Each row of a before or after table is a point. One or more steps were done to the points. Then noise was added and the rows were shuffled. The steps act on columns, c1 being the first. Name the steps. A step turns or swaps two columns, mirrors them in a line or flattens them onto one, adds a multiple of one to another, or multiplies or shifts one. Angles are multiples of 10 degrees, from the lower column toward the higher: turns from -170 to 170, lines from 10 to 170 but not 90. Use the fewest steps. Two steps may share a column if one is a turn and the other turns, adds or multiplies; they go together, in the order done. Otherwise the lowest column goes first.
In the rows, 128 means zero.

Before (14 x 3):
[[106 206 105]
 [138 109 148]
 [127 126 107]
 [141  96 169]
 [107 112 249]
 [114 143 116]
 [126 140 178]
 [130  91 120]
 [146  93 139]
 [ 72  91 123]
 [144 144 148]
 [101 177 137]
 [137 101 116]
 [115  83 137]]
After (14 x 3):
[[138 109 141]
 [140  96 157]
 [107 113 213]
 [128 125 113]
 [146 142 140]
 [ 73  92 124]
 [115 143 120]
 [107 207 110]
 [126 139 163]
 [147  92 134]
 [101 176 136]
 [114  83 134]
 [130  91 122]
 [139 102 120]]
Steps: multiply c3 by 0.7

Before (14 x 9):
[[164 151 119 101  88 128  88  62 171]
 [120 143 135  62 115 154  69  96 117]
 [137 154  43  93  91 116 106  96 153]
 [125  45 169 107 122 165 217 152 102]
 [176 116 138  34 197 166 151 137 160]
 [157 162  96  67 107 104 106  86 194]
 [145  49 170 140 136 150 126 182 117]
 [145 143  91 126 117  87 106  56 111]
 [170 165 107  64 178 204 177 118 126]
 [126 147  94 103 105 169  93  55 202]
 [160  88 200 170 109 167 153 209 104]
 [ 55 170 162 138 108 112 103 155 174]
 [169  77 226 128 135 148 194 156  90]
 [143 130 108  91 225 176 157  98 162]]
After (14 x 9):
[[ 96 150 125 101 133 170  95 228 101]
 [202  88 163 172 135 170 149  43 109]
 [ 95 142 141 126 148  86 108 185 174]
 [137 115 175  37 226 165 147 141  96]
 [120 147 162 104 115 126  89 208 126]
 [168  48 147 135 167 150 121  75 109]
 [105 165 165  63 208 201 178 135 134]
 [103 131 142  90 248 175 160 168 113]
 [172  46 127 102 148 165 212  96 138]
 [ 43 153 136  96 121 117 102 168 125]
 [ 99 162 154  65 141 102 108 199  89]
 [160 171  57 137 139 112 104 124  71]
 [134 146 121  65 152 156  71 152 158]
 [223  80 170 132 165 150 198  82 150]]
Steps: swap c1 and c3; shift c5 by 30; turn c8 and c9 by -150 degrees

Before (13 x 14):
[[136 210 108 174 102  92 161  86 119 135  75 150 200  92]
 [180 206 133 184 124  95 117  97  44  78 116 203 172 118]
 [151 195 140 192  85  92 122 155  73 147 143 185 192  48]
 [ 85 128 201 190  72  85 117  44 147 161 132 182 193  98]
 [120  96  66  82 101 127 115 146 150 110 146  34 163 197]
 [159 173  89  43 113  73 161 155 137 129 159 128 115 159]
 [123 121 118  84 154 170 179 139 185 117 187  93 144 140]
 [120 207 138  73 101 155 127 152 129 122 146  83 153 181]
 [ 85 172  98  88 169  98 133 198 168  90 163 103 161 183]
 [128 152 114  25 133 113 110 133 168  86 154  92 181 107]
 [136 157 146  97 116 103 153 182 161  61 130  59 105 147]
 [ 53 119 155 133  70 110 183  89  92 116 133 151 212 101]
 [102  83 164 131  89 138 128 108 116 162  38 167 206 136]]
After (13 x 14):
[[ 89 119 118  84 157 172 178 142 184 116 185  93 144 141]
 [ 94 127 202 191  72  85 119  45 148 163 131 182 195  97]
 [ 82 173  99  89 169  99 132 199 168  90 162 105 163 183]
 [ 13 117 154 130  68 109 185  88  92 116 133 150 211 100]
 [124 205 137  72 100 153 127 153 130 121 148  83 154 181]
 [188 207 135 184 125  97 120  95  42  78 116 204 171 119]
 [101  82 165 133  91 139 128 108 116 161  39 166 204 138]
 [137 173  88  43 114  72 160 156 135 130 158 130 113 160]
 [131  96  66  84 101 126 118 149 153 110 148  34 164 199]
 [156 194 139 193  86  93 122 157  73 146 142 186 194  47]
 [118 158 143  98 117 102 152 181 160  59 131  58 103 146]
 [141 150 114  23 131 112 110 131 169  85 152  94 181 107]
 [110 209 108 174 100  92 158  84 118 136  76 150 200  92]]
Steps: add -0.7 times c7 to c1
